Each row of a before or after table is a point. One or more steps were done to the points. Then noise was added and the rows were shuffled. The steps act on how far a point lies along the listed directions, d1 being the first. Name the steps. A step turns or swaps two directions, mirrors them in a line or flattens them onto one, adds a multiple of one to another, or multiplies one. Angles are multiples of 10 degrees, from the lower direction toward the higher: turns from -170 to 170, lines from 10 to 170 but not 90. Use the fewest steps. Two steps may share a direction if one is a turn and the other turns, adds or multiplies; they go together, in the order done. Otherwise the lowest direction goes first.

Directions:
(1): [-27  42]
(2): [42 27]
Before (13 x 2):
[[  7  17]
 [-51 -18]
 [ 14  28]
 [ 11  18]
 [ 15  26]
 [  0  21]
 [  0  17]
 [ 17  18]
 [ -1  26]
 [ 39 -10]
 [  1  19]
 [ 10  17]
 [ 21 -13]]
After (13 x 2):
[[ 44 -17]
 [-59  -5]
 [ 21  18]
 [  9  14]
 [ 22 -15]
 [  4  14]
 [ 12  11]
 [ 21  11]
 [  1  19]
 [  1  21]
 [  2  13]
 [ 18  20]
 [ 15  14]]
Steps: add -0.3 times d2 to d1

Directions:
(1): [  5  26 -25  53 -55  21]
(2): [ 57 -43  15   3 -31 -35]
(3): [48 26 40 -8 10 53]
Before (11 x 6):
[[-30   5  -5 -13  28  -1]
 [ 36 -20  -9  14 -26  -7]
 [-27  11  -3 -21  44  26]
 [  8 -16   7  11 -16 -16]
 [-33  28 -17  -8   7  23]
 [ 19 -30   8   4 -16 -41]
 [ 32 -19  -3  21 -60 -40]
 [  0  15   3 -13  17  35]
 [ 26 -20  -7  13 -25 -15]
 [ -2 -57 -27  22 -46 -55]
 [ 26   4  -1  31 -34 -15]]
After (11 x 6):
[[ 14 -28 -13  -1  -5 -22]
 [  6 -15  14  -2  -2 -14]
 [ -4  24  -8  10   7  42]
 [ 11 -32  12 -25  -7 -52]
 [ -4 -19  -4   0   0 -46]
 [-12  11 -24  13 -14  20]
 [ 13 -26  -3  -6  -2 -21]
 [-25  15 -13 -16   9  11]
 [ 27 -15  26  -6   1 -15]
 [  0  19  10  -5  16  26]
 [ 21 -53  33 -41  30 -24]]
Steps: turn d1 and d3 by -110 degrees; multiply d2 by 0.7

Directions:
(1): [  9  47  17 -36  -9   4 -60  -1   4]
(2): [-34  39 -51  34  23  16 -13 -10 -11]
(3): [ 20 -18 -45 -51  19  13   7 -39  10]
(4): [ 28  10 -39  -4   3 -58  -1  42   2]
Before (13 x 9):
[[ -1  22  -4  22  -5 -29   0  31  -5]
 [-18   0 -24  21   6  -3   4   0  -2]
 [  8  21   7  11 -10 -11 -19  20   0]
 [  8  13  11   0  -9   3 -18   7   1]
 [ -8  -6 -12   6   6   3   3   4  -5]
 [  4 -25   4  -3  -1  -2  14   0  -6]
 [  4 -12   6 -10   9  12   4 -13   4]
 [  8   8  17 -18  -9  -2 -12   5   5]
 [ -2  18  14  -7 -10  -9 -23  -3   5]
 [-11  -2  14  11  -4   0  -2   5  -1]
 [ -2  18   3  -2  -4   3 -14  -5  -9]
 [  4   3  16 -14  -6   2 -12  -1   5]
 [ -7  -3  10  10   3   5   3 -10   1]]
After (13 x 9):
[[-11  26  -8   7   3   6 -13   3   0]
 [ -5  -3  17  14   1  -1   3  -2   1]
 [-14  30  15  13 -11  -9 -26   5   0]
 [-19  10  33  36 -12  -8  -6  25  -5]
 [-10  16  -7   5   4   8 -13  -3   0]
 [ -9  33  33  44 -22 -13 -23  42  -9]
 [  2 -16   3  -9  -2  -1   5   5  -1]
 [  5 -22  20  -4 -14 -15   6  10   5]
 [  7 -12 -24 -23  22  16   6 -27   6]
 [ -6 -17 -20   4   9   7  14  -7  -8]
 [ -4  25  15  22 -10   2 -20  18  -3]
 [  1  19  13  -1 -10  -2 -15   1  -9]
 [-13  27  52  54 -27 -35  -6  60 -12]]
Steps: mirror d1 and d2 in the line at 10 degrees; multiply d3 by 3; multiply d4 by 0.7

Directions:
(1): [ 41 -40  29  36  37  18 -12 -52 -15  43 -14 -21]
(2): [ 41  -1  27  37 -44 -60  38  25 -31  -1 -17  -2]
Before (12 x 12):
[[-10  -7 -10 -14  38  46 -31 -35  13   3  18 -11]
 [-20  13  -6 -23  -4   2   7  22   3 -27  21   9]
 [-42  14 -27 -23  16  43 -19  -7  11 -10   5  -5]
 [-36  20 -27 -33   7  30 -27  -4   8 -19  10  -3]
 [  4 -22   9   7  34  35 -26 -39   2  40  -8 -23]
 [ 33  22   9  18 -51 -60  17  39 -32 -16 -10   6]
 [-19   4  -8  -1  -3  11 -19  -2  17   9  17  17]
 [ -6   8 -19 -12 -23 -12   4  19   7 -10  -5   2]
 [-46   3 -21 -12   9  22 -19   7   8 -12  14   6]
 [-39  15 -27 -31  13  19 -19   2  18 -25  19  24]
 [-50  13 -29 -29  11  31 -25   4  36  -5  12   9]
 [-21  -2  -9 -29 -18  -9  -5  25   7 -16  10  17]]
After (12 x 12):
[[-11 -14  -1  -7  36  43 -32 -35  10  31  -2 -19]
 [ 50   8  19  32 -42 -57  16  24 -39  -3 -15  -1]
 [-46  23 -30 -27   4  33 -13   5  11 -20   4   1]
 [-52  21 -31 -30  -3  18 -15  19  35 -15  10  12]
 [-38  26 -29 -35  -7  19 -18   9   7 -27  11   2]
 [-15  13  -2 -17 -10  -8  13  27  -2 -26  18   8]
 [-48   9 -22 -13  -2  13 -13  17   7 -17  12   8]
 [-15  -1  -5 -22 -25 -18   0  30   2 -17   8  17]
 [  0   5 -15  -6 -27 -17   7  20   3  -7  -7   1]
 [-19   7 -10  -3  -7   8 -17   3  17   5  17  19]
 [-21   4 -18 -25  31  46 -29 -24  17  -7  22  -6]
 [-38  21 -26 -31   0   6 -10  14  15 -31  18  26]]
Steps: turn d1 and d2 by -20 degrees

Directions:
(1): [ 22 -15 -19  26 -17  22  -1  32  29  47  21 -22 -39 -26  21 -38  12  24]
(2): [ -4  18   0   4  20  -6  27   7  19 -28  50  45 -15  -2  50  25  42  -2]
(3): [-19 -11 -45 -48 -25 -15 -22 -28  42 -15  27 -36  -5  25   7  -7   8 -24]
(4): [-25  21  30 -22  27  20  37  47  10 -19 -15 -60  -1  19   1 -10  19  -2]
Before (13 x 18):
[[ -3  10   5 -23   3  -7  11   4  15 -21   6   1  10   9   5  10  14  -7]
 [  4   6  -8  -2  -8   5   1  -4  15   3  29  14 -11   0   7   6  15   1]
 [  6   3  35  35  21  13   5  18 -32  22 -41  -2  17 -11 -21  -8 -18  11]
 [  1   8  10   4  11   6  11  16  11  -9   4 -10  -5  -5  12  -5  11   8]
 [  0   0 -15  -5  -8  -2   6  -1   2  -4   6  -3  -2   7   7  -3 -11   3]
 [ 10   8  44  22  20   8   3   1 -40  -5 -38  16  16   3 -31  22 -20  12]
 [  1   6   5   1   7  -9   6  -2   4  -6  10  17   5   7   0   4   2  -2]
 [ 10   7  36  27  22   4  13  11 -38  -4 -33  17  20 -17 -21  11  -9  11]
 [ -2  -1  -2  -9  11  -2  -2  -1  -7 -15   8  17  -2   3  13  11   8  -5]
 [ -9   9   6   7  14  -4  15   4 -11 -16   8  33   1  -7  14  21   9  -5]
 [  0   8   2   8   9  -9   4 -13 -11 -22  11  39   2   4   8  33   2  -6]
 [  6 -10 -10  13  -7   9  -5  -8   5  -1   4   7  -5  -9  -2  -1   1  -4]
 [ 28  -2   3  49   6  10   2  21 -19  36 -31  15 -11 -31 -20  -7 -19  18]]
After (13 x 18):
[[  4   3  -5  -3 -11  14   1  10  17  14  17 -15 -14   0  -1  -9  11   5]
 [ 17  -9  -9  19  -4 -20 -17 -36 -18  -7   7  55  14 -19  -3  22  -6  -1]
 [ 17 -17 -36  12 -20 -19 -35 -37  -8  17 -19  20   5 -10 -31   5 -33 -10]
 [  1  -3 -17  11  -4  -1   4   4   9   5  24  25 -16 -16  24   4  12   0]
 [  9  11  14  -1   7   4  20  22  11  -5   6   8   0  -6  12   3  17   7]
 [ 14  -4   1  14  -1 -16 -19 -42 -17 -15  10  59   8   3  -5  38  -8  -1]
 [ -2   3  -7  -5  -3   2  12   8  -1  -5  -1 -11  -1   8   5  -4 -10   4]
 [ -1  -9 -11   2  -8  10  -5  -7  10  -6   1 -11  -3  -1  -6  -5   0  -9]
 [  9  -9  -1  23   0 -18 -26 -40 -26   9 -13  46  26  -7 -14  14 -24  -6]
 [ 13   0   8  19   3   6   1  10   0   7  -4   2  -4 -16   2  -9  -3  14]
 [  2   0 -20   4  -3  -3   2  -3  19  -8  34  18 -20   1  27  15  16  -3]
 [  2  -4  -7  -5   8   4   0  10   3  -4  14   7 -13  -2  19   0  14   1]
 [  4   3  -2   3   3  -5   5   3  13   2  16  10  -4   3   6  -4   5   2]]
Steps: turn d1 and d2 by -60 degrees; turn d3 and d4 by 80 degrees

Directions:
(1): [  3  22   5  32   3  -9 -35 -32 -46  -2  28 -11 -47 -45  46  11  16 -36
 -13 -29   4  39  10  -2]
(2): [ 24 -60  21   2 -38 -28 -11 -16  -9 -15 -15   4 -59  26 -24 -22 -16  22
 -16  25   5  29  11 -45]
(3): [-15 -29 -14 -15   0 -11  26 -18   9  25  23  35  21  14  25  53  -9 -33
 -52  -5 -29   1 -32 -51]
(4): [ 13 -26 -25  14  57 -35 -32 -12   5 -35   8  16 -15  46 -12  34 -32 -21
  41 -20 -24  -8   9  30]
(5): [ -1  -2 -45  31  -2  53  24  55 -11 -31 -16 -15 -43  15   9  39   8  18
  -7   9  -6  26 -40   4]
(6): [-39 -21  27  26  43  19  29 -12 -29 -11 -27  24  -1  -2  44 -14 -22  57
 -20 -22 -16 -22  36  -2]
Before (13 x 24):
[[ -7  16  -6  -1   2  43  14  33  13  -8 -30 -16  16   0  -4 -28   4  38
   23   8  16 -26  -1  32]
 [-13  -1  34   5   0  19  22   0 -18   8 -23   0  11 -22  -4 -59  -5  56
   -7   0  10 -27  37   2]
 [-19   6  27 -20  -9  23  32  13  -2  -1 -22  -4   8   8  -2 -29  -1  41
   -7  16  10 -17  10  -8]
 [ -6   3 -14   4  11  11   3   7   8   2  -2   8  22  10  12  12   0   7
    5  -4   0 -10   4  17]
 [ -1  32  45 -32 -33 -14  -4 -31  -3  36  12   4  44 -50   0 -51  25 -15
   -6  14  16 -21  26  -6]
 [  4  12  31 -21 -43  -4   1  -7  -2  20  -7 -12  17 -24  -6 -26  17   3
   -7  11  24   1  -1  -5]
 [-11  -1  12   0  -1   7  -1 -24 -18  -2  -6   2  -5 -17  21  -4   6   6
  -16 -11  -6 -11  11 -15]
 [  5  37  -7  15   7  31   4  22  10  -7   0 -18   9 -11   5  -7  18   3
   12  -4  13 -10  -2  27]
 [-23  50  10   0  -3  27  19  21 -17  12  12  -9  18 -35  28 -14  15  13
   -5  -6  14  -3   0  10]
 [ -7 -25 -15  14  -2   3   5   3  -3 -11 -10  -7 -23  22   6   4  -9   5
   -3  14  -8   7   1 -18]
 [ -2  -6  12  15   0   6  -8  -5 -19  -1  -1  -8 -36 -18  20 -15   3   7
   -7  -6   6   6  15   0]
 [ 11 -10   5  12  -7  16  10  24 -10 -21 -21 -11 -45  -3  -2 -16   1  23
    9   3  10  20   2  -4]
 [ -5  26  23  -5 -29  -3  -2 -12 -25  21   3 -25   5 -33   5 -27  21   1
  -18   8  19   5  26 -15]]
After (13 x 24):
[[  1 -14   2  -1 -21   1   3   0   7  10  -7   5   6   4   4  -6   2  17
  -17  15   8   6   6 -12]
 [-15  16 -10 -19   3  20  37  42  19   4  -3   6  35  19 -11   0  -7  29
    6  16   1 -19 -16   6]
 [-13  31 -15  25  12  48  19  27 -22  -3  -5 -13   3 -26   9  -6  13  21
    2 -11   6 -11  -1  24]
 [-10   7 -16   5 -25  56  32  29   1   8 -16 -10  -3 -13  23   6  16  18
  -27  11   8   3 -30 -13]
 [ -5 -10 -15   5  28   2  -2   9   6  -7   2   4  -8  17   6  16  -7  -6
   11 -11 -14 -16  -6  17]
 [ -4   4  -5  -7  15   3  -5  -8  -2 -10 -12   2   9   6  -2   1   0   4
   14  -8  -6 -25  11   8]
 [ -1   4 -22  14  24  13  15  19  -4  -4   9   8 -19   1  24  37  -2 -24
   -7 -19 -14   7 -22  -3]
 [-13  -7  -8  12   7 -10  -6 -21  -6   3  11  -3  -6   2  24  12  -3 -26
   -5  -3 -11   4   4 -13]
 [  2  48   3  -5   7  28  -2  34   5 -16 -17 -15  28 -18 -24 -36  18  20
   54  18  13 -35  17  61]
 [ -9  32 -23   0  22  16   8  28   2  -8  -7 -21  34   9 -15   9   6   7
   28   2   3 -25   8  32]
 [-24  37   5  -8   5  33  23  14 -12   1   3 -15   6 -21  26   2  16   2
  -12  -5   8  -3  -7   5]
 [  8  -6 -12   3 -13  33  29  29  25  -5 -10  -2   1  18  -3   7   7  15
  -16  17   2  -4 -22 -17]
 [ -4  35  -2  -3   6  21   3  19   2  -1 -10 -16  27 -13   4   2  14   0
   24  -6  10 -12  -9  42]]
Steps: turn d2 and d4 by -110 degrees; turn d1 and d4 by 120 degrees; turn d3 and d5 by -80 degrees; multiply d6 by 0.4
